Rows are points. Two turns around zero, p and q, are shown by what they do to some points. Write where each new point lands after one turn and then the other. Backwards means that the second turn is done in reverse. Each puzzle has new turns, and all numbers are rounded.
In the rows, zero is written as 128.

Turn p:
[120 120] => [118 122]
[137 164] => [145 161]
[174 120] => [171 110]
[ 47 101] => [ 43 120]
[162 136] => [163 128]
Turn q:
[170 126] => [148  91]
[106 119] => [109 142]
[ 65 105] => [ 76 171]
[171 163] => [180 109]
Where do these land?
q, then p backwards: [160 134] => [155 109]
p, then q: [ 82 134] => [120 174]
q, then p: [ 71 167] => [148 194]
p, then q: [148 104] => [111 102]
q, then p backwards: [179 101] => [144  73]

Turn p:
[138 103 146 122] => [130  99 129 112]
[ 84 117 104 135] => [100 145  88 132]
[225 171 109  84] => [227 151 182 111]
[ 98 114  95 124] => [118 147  86 123]
[119 145 166 125] => [103 123 162 124]
[104 118 148 176] => [ 91 103 121 165]
Turn q:
[ 94 111 133 127] => [ 96 136 122 109]
[123 133 112  96] => [146 148 125 104]
[117 156  88  73] => [169 181 124  96]
[138  75 146 168] => [ 93  75 102 139]
[129 122 165 128] => [114 105 153 121]
[187 195  98 117] => [209 149 146 168]
[107 104 154 187] => [ 68 103 123 158]
Where do these land?
q, then p: [ 56 150  82 135] => [107 207 150 155]
q, then p backwards: [127 114 138 149] => [116 117 141 146]
q, then p backwards: [144 133 146 115] => [150 128 143 122]
p, then q: [161 174 113 157] => [127 100 152 182]
p, then q backwards: [119 142 166 136] => [115 134 166 141]
q, then p: [160  54 122  77] => [180 126  86  59]

Turn p:
[130  91 108 163 118  73] => [173 101  86 134 107  94]
[178  98 189  97  72 165] => [112  81 197 124  68 169]
[ 98 136 177 178 115 153] => [ 88 105 140 192 133 111]
[164 156 170 122 130 121] => [130 155 173 142  98 122]
[ 69 121  93  90 164  67] => [135 140  90  63 166  66]
[165 119  80 100 187 135] => [185 160 133  94 168 160]
[108 142  87 157  85 161] => [ 95 121  74 149 125 166]
[111 161 120 118 153 149] => [106 160 131 126 160 135]
Turn q:
[ 96 167 149 128 152 109] => [114 159 155 129 173 123]
[143  69 126 104 134 151] => [154  69 105 117 122 135]
[116 157 162 111 131 170] => [136 141 142 124 153 184]
[167 186 127 182  92  80] => [128 209 155 142  75  94]
[138 117 143 161  99  72] => [129 134 171 135  92  80]
[153  68 116  92 185 174] => [177  68  66 118 160 140]
[100 161 109 161 140 136] => [100 158 121 166 145 131]
[123  85  93  31 142 158] => [116  63  71  58 152 153]
[117 144 127 181  75 103] => [ 98 152 166 162  80 114]
Where do these land?
p, then q backwards: [ 60 153 101 118  94 143] => [ 90 142  58  97 129 131]
p, then q: [131 158 145 105 129 167] => [121 133 153 140 160 165]
q, then p backwards: [180  86 115  99 190 137] => [116  72  71 146 149  83]
q, then p: [155 182 100 118 187 113] => [144 211 107 109 143 127]
q, then p: [112  94 157 188  97 129] => [128  82 135 186  97 110]
p, then q: [157 141  87 106 107 123] => [113 140 102 103 109 168]
p, then q: [102  82 190 163  92  83] => [121  78 172 136  82  60]

Turn p:
[ 57 100 147  91 134 151 183  74  97] => [103 158 118  92 152  82 207  72 135]
[ 76 127  62  86  83 164 130 155  89] => [ 83 117 125  26 136 130 136 137  87]
[117 129 132 152  77 116 163 162 107] => [123  93 130 100 103 135 166 168 151]
[176  95 134 123 151 125 188  62 137] => [155 120 104 172 205 125 167 100 151]
[175 140  93 139 171  73  78 157 185] => [117 121 112 193 132 131  33 166 121]
[142 101 105 186 152 144  68 134 118] => [105 116 157 174 109 176 112 122  75]
[100 193 113  74 114 178 142 148 176] => [135 195 100  50 134 142  91 138 154]
[132 101 101 105  74  87  70 127 108] => [114  48 131 104 110 111  87 107 105]
[128 100 176 123 143 149 111 158 161] => [120 153 185 142 122 133 109 116 165]
[118 146 161 165 155 115 171  51 134] => [152 155  76 180 124 120 185  94 145]
[144 200 167 155 149 160 128 144 138] => [184 188 129 138  92 155 126 155 134]
[170 104 143 137 134  72 104 164  86] => [144  72 169 166 117  94 116 163 109]
Turn q:
[165 171 105 104  97  47 109  86 157] => [101 107  24  90 118 135 118  94 123]
[ 72  95 206 142 128 138 129 162 103] => [114 132 212 154 109  79 110 108  99]
[159 182 100 137  65 111 154  80 152] => [104 169  43 139 113 165 142  97 141]
[142 158  79  63 107 124 107  75 107] => [ 76  90  87 102 136 193 156 130 141]
[121 133  96 104 164 140 173 119 176] => [129 127 106 135 147 108 144 157 200]
[132  58 167 161 132 119 123 121  80] => [142 102 162 180 139 120  94 131  65]
[164 139 111 105 123 166 121 140 197] => [176 124 112 113 104 148 147 113 194]
[112  96 129 138 138 136 140 200  89] => [142 138 181 127 100 108 118 184  99]
[ 60  79 158 204 147 139  89 160  91] => [140 158 221 131 160 106  61 129  78]
[153 170 130 121 179 160 136 136 128] => [154 133 132 108 155 116 192 136 140]
Where do these land?
p, then q: [ 88  89  83 157 118 165 107 100  83] => [ 62 127 169 182 151 145 146 153 120]
q, then p: [151 115 107  70 140 143 205 177 147] => [ 95  91 128 116 126 156 117 195 203]
q, then p: [141 140 161  71  87  65  99  74 119] => [ 61  94 106 101 147 123 167  63  94]
p, then q: [ 99 154 136 176  86 149 124 164 126] => [116 149 152 145  64 156 140 123 157]
p, then q: [128 140 183 136 121 147  86 143  80] => [123 119 114 166  83 136 152  86  86]
q, then p: [134  99 135 136 151 151  49 154 154] => [178 117 174 145 162 118  97  81 139]
q, then p: [ 71  75 130 103 198  54 176 123 107] => [ 42 103 163 179  81  64 105 162 122]
q, then p: [102 124 120 165 129 170 113 174 111] => [190 152 156 120 100 117 118 138 144]
p, then q: [162 149 174 159 120 130 170 117 191] => [197 168  98 125 129 135 133 110 183]
p, then q: [177 116  71 120 147  81 145  89 121] => [161 116 131 119 183 127  94 192 102]
p, then q: [154 207 108 114 110 152 136  92 170] => [161 118  97  82 138 196 164 148 158]
